Each row is a point. The points of each table are mixes of a few directions, plus a little noise. Count the directions of each table, and those that both share. Where both have some left over, give the other angles between the two spaces (their principal angles), to ten degrees, smallest first.
(in the rows, 128 means zero)

First (7 x 3)
[[204 124 152]
 [107 128 124]
 [ 45 114 174]
 [ 93 125 134]
 [128 133 109]
 [197 148  63]
 [118 124 144]]
Second (7 x 3)
[[169 115 183]
 [168 134 110]
 [ 82 150  41]
 [119 127 133]
 [128 126 131]
 [179 124 150]
 [ 50 119 149]]
Directions: first 2, second 2, shared 2

First (9 x 6)
[[188  98  90 106 188 191]
 [ 80 109 139 100 152 115]
 [111 137 148 123  91 131]
 [170 173 134 175  45 129]
 [126 145 124 158 126  92]
 [127 123 103 144 189  91]
 [104 139 141 136 106 104]
 [128 112 149  82  93 194]
 [116 119 118 129 164 108]]
Second (6 x 6)
[[134 125 127 123 131 141]
 [ 51 153 141 177 102   7]
 [172 136 124 121 152 175]
 [125 107 124 110 121 146]
 [108 103 127 113 112 132]
 [176 144 125 126 153 167]]
Directions: first 3, second 2, shared 1; angles 40

First (9 x 11)
[[151 119 178 122 112  74 117 102 125 151 108]
 [112 150  87 191 167 190 167 205 162 114 121]
 [114 175 146 121  73 116  86  78 140 150 166]
 [131  77 183  82  86  91 147 134  93 136 140]
 [123 148  14 160 196 206 132 162 142  84 133]
 [116 128  85 123 146 127 158 140 114 106 140]
 [ 78 107 179  68 130  97 144  73 103 128  88]
 [144 110 155 113 126  55 151 110 109 135 112]
 [182 138 123 172 115 194  48 149 165 146 142]]
Second (9 x 11)
[[109  75 103 118 122 163 188 103 115 119  98]
 [151 204 137  86 122  99  79 185 132 125 112]
 [170 218 154 136 113  80  45 166 152 146 153]
 [118  53  95 148 102 174 205  70 125 132 102]
 [155 184 161 165 132  85  55 141 151 147 179]
 [111 115 145 141 160 119 115 129 124 122 157]
 [ 70  17 116 138 170 172 204  81 101 106 132]
 [143 177 135 103 124 108  95 163 131 127 121]
 [128 107 107 116 108 150 165 114 123 127  99]]
Directions: first 6, second 3, shared 1; angles 90, 90

First (8 x 14)
[[175 107 162  92 120 130 127  76 159 185 115 127 131  99]
 [179 105 167  88 118 130 126  71 161 192 112 127 131  97]
 [123 131 123 132 128 127 127 135 124 120 130 128 127 131]
 [ 37 170  60 197 143 123 129 230  69  16 157 131 123 185]
 [ 41 169  65 195 143 122 130 225  73  23 156 130 122 183]
 [148 119 144 112 123 129 128 105 143 155 122 128 130 115]
 [179 104 166  89 119 130 127  71 161 190 111 127 131  96]
 [141 123 137 118 125 129 127 113 136 144 125 128 129 119]]
Second (10 x 14)
[[ 76 154  87 170 138 126 129 187  94  61 143 132 124 162]
 [ 97 143 103 154 133 127 129 166 107  86 139 128 126 148]
 [175 108 164  92 119 130 127  76 158 184 113 127 130 100]
 [ 57 158  78 182 140 126 128 206  85  43 149 129 123 170]
 [179 106 164  90 121 131 127  71 159 189 111 129 131  98]
 [136 124 133 123 128 126 126 120 134 139 125 128 127 123]
 [220  85 196  58 112 133 126  27 186 239  99 125 135  75]
 [ 69 156  85 172 137 124 132 194  91  56 146 128 125 165]
 [ 87 147  98 158 137 126 130 173 102  79 140 128 124 154]
 [185 101 172  84 120 131 126  61 166 198 108 126 131  91]]
Directions: first 1, second 1, shared 1

First (8 x 24)
[[ 83 145 131 155 179 205 106   7 178 114 148  87  85 165  61 126 117 199
  165 177 158  79 192 125]
 [124 112 143 122 127 105 143 202 113 148 100 129 139 114 146 140 117 105
  107 111 132 141 123 143]
 [136 128 142  92 128 136 130 120 122 129 137 155  85 126 140 123 119 117
  118 100 117 145 140 125]
 [131 121 132 122 112 107 131 144 133 120 126 129 141 112 143 135 127 118
  110 129 130 135 123 120]
 [145 130 129 120 137 124 136 181  85 158 110 150 122 136 138 118 130 106
  138  92 112 144 110 150]
 [125 128 122 145 127 121 128 142 127 130 122 116 152 128 126 130 133 128
  132 139 134 124 118 132]
 [128 126 134 115 127 129 130 122 132 123 132 134 115 123 134 129 123 127
  120 123 128 133 136 123]
 [150 135  95 153  92  99 120 107 132 103 145 122 186 123 138 124 157 125
  137 153 119 125  84 106]]
Second (9 x 24)
[[103 110 106 131 122 140 122 109 129 111  81 173 145 105 130 133 107 105
  113 136 139 116 124 117]
 [123 147 157 128 133 140 119 124  81 153 119 129  85 158  96 139 159 116
  169  84 125 142 117 130]
 [126 126 142 131 130 104 125 130 127 127 153  96 134 130 151 132 139 139
  116 143 140 135 131 108]
 [180 123  57 112 102 165 171 158 240  95 121 170 172  83  96  96  57 138
  107 151  78  93 144 210]
 [121 138 143 129 141 139 118 120  84 149 118 135  99 152 115 131 147 120
  156 101 129 136 121 125]
 [125 121 123 134 159 112 118 124 104 139 155 108 138 140 181 112 130 148
  114 157 140 130 135 103]
 [117 138 147 129 130 139 119 119  90 143 109 139  98 146 103 139 148 113
  157  94 130 137 118 125]
 [140 123 123 126 116 111 139 140 169 112 152 105 151 111 142 126 118 142
  104 153 127 125 136 131]
 [117 126 152 132 119 102 122 127 126 123 143  97 130 127 140 144 146 130
  117 134 145 139 126 103]]
Directions: first 4, second 4, shared 1; angles 80, 90, 90

First (10 x 32)
[[119 135 132 128 141 125 129 138 129 122 125 106 120 135 130 112 123 105
  113 132 134 144 120 125 137 133 123 132 121 129 131 121]
 [129  97 112 129 112 144 128  73 130 137 153 218 155  70 128 172 115 207
  163 130 121  85 166 154 100 110 124 156 147 117 153 133]
 [158 143 136 132  97 115 125 159 124 141 107  91 121 176 122 126 160 111
  139 110 117 128 102 104 122 126 149  80 130 139  87 138]
 [116 100 119 141 120 129 132  76 138 136 148 191 143  79 132 153 100 184
  148 138 129 111 147 144  90 108 114 172 145 119 160 106]
 [109 119 124 128 146 134 130 108 132 121 140 149 132 100 132 129 107 138
  121 139 135 130 142 141 128 128 114 159 128 121 153 118]
 [127 151 137 121 144 123 127 169 124 119 113  69 111 165 128  99 140  72
  102 126 133 154 108 114 158 145 132 106 112 134 111 133]
 [142 160 133  98 147 143 121 187 110 112 113  74 119 170 122 107 166  71
  105 116 125 133 126 122 193 160 146  74 106 136  96 174]
 [131 136 133 131 126 120 128 143 128 129 119 102 120 148 128 117 134 108
  122 126 129 139 114 118 129 130 131 117 125 132 117 124]
 [119  96 117 142 115 130 132  70 138 138 149 200 146  75 132 159 100 195
  154 137 128 105 150 146  84 105 115 173 148 118 160 107]
 [129 144 137 129 132 118 128 157 128 125 114  80 113 161 128 106 136  88
  112 126 131 150 106 113 139 136 131 111 119 135 113 124]]
Second (11 x 32)
[[124 121 131 135 118 120 118 100 149 145 110 106  94  94 132 141 119 117
  142 114 115 134 151  76 139 130 111  86 126 147 125 100]
 [133 129 134 122 119 134 131 125 141 135 120 121 124 133 132 115 126 123
  129 115 126 132 124 141 126 120 125 114 107 143 113 125]
 [130 126 113 112  98 156 135 126 113 131 149 116 137 152  78 133 139 128
  146 144 107 134 106 143 105 127 117 145 146 119 124 139]
 [127 125 121 153 160  86 117 164 131 141 104 143 142  86 139 134 116 142
  101 121 144 117 159 149 138 137 165 167 109 103 137 101]
 [114 138 181 129 167 123 121  64 138  75 133 146  78 143 249 125 122 109
  130 120 161 126 134   9 177 127  88  20 158 180 152 163]
 [121 131  98 114 122 164 137 143  54  90 198 150 173 186  60 152 157 144
  144 194 118 121  86 143  97 144 125 204 213  71 167 183]
 [134 127 131 128 120 125 129 130 147 144 110 119 123 118 132 117 122 124
  124 109 126 132 134 146 128 121 132 118  97 140 110 113]
 [129 130 133 138 150 107 126 148 134 130 114 141 138 116 151 120 121 133
  108 118 144 123 139 149 137 127 147 141 107 124 128 122]
 [125 125 123 138 136 115 123 133 125 132 123 130 127 110 127 138 124 131
  125 131 129 125 141 117 132 135 135 136 134 118 137 117]
 [136 124 116 122 103 137 132 139 139 154 119 111 135 124  91 120 128 128
  131 118 112 134 124 169 111 122 134 143 101 128 106 112]
 [135 131 129 116 115 142 136 135 133 132 129 124 138 148 118 111 132 127
  128 122 125 132 111 167 117 119 130 133 108 135 111 135]]
Directions: first 3, second 4, shared 0; angles 60, 70, 80
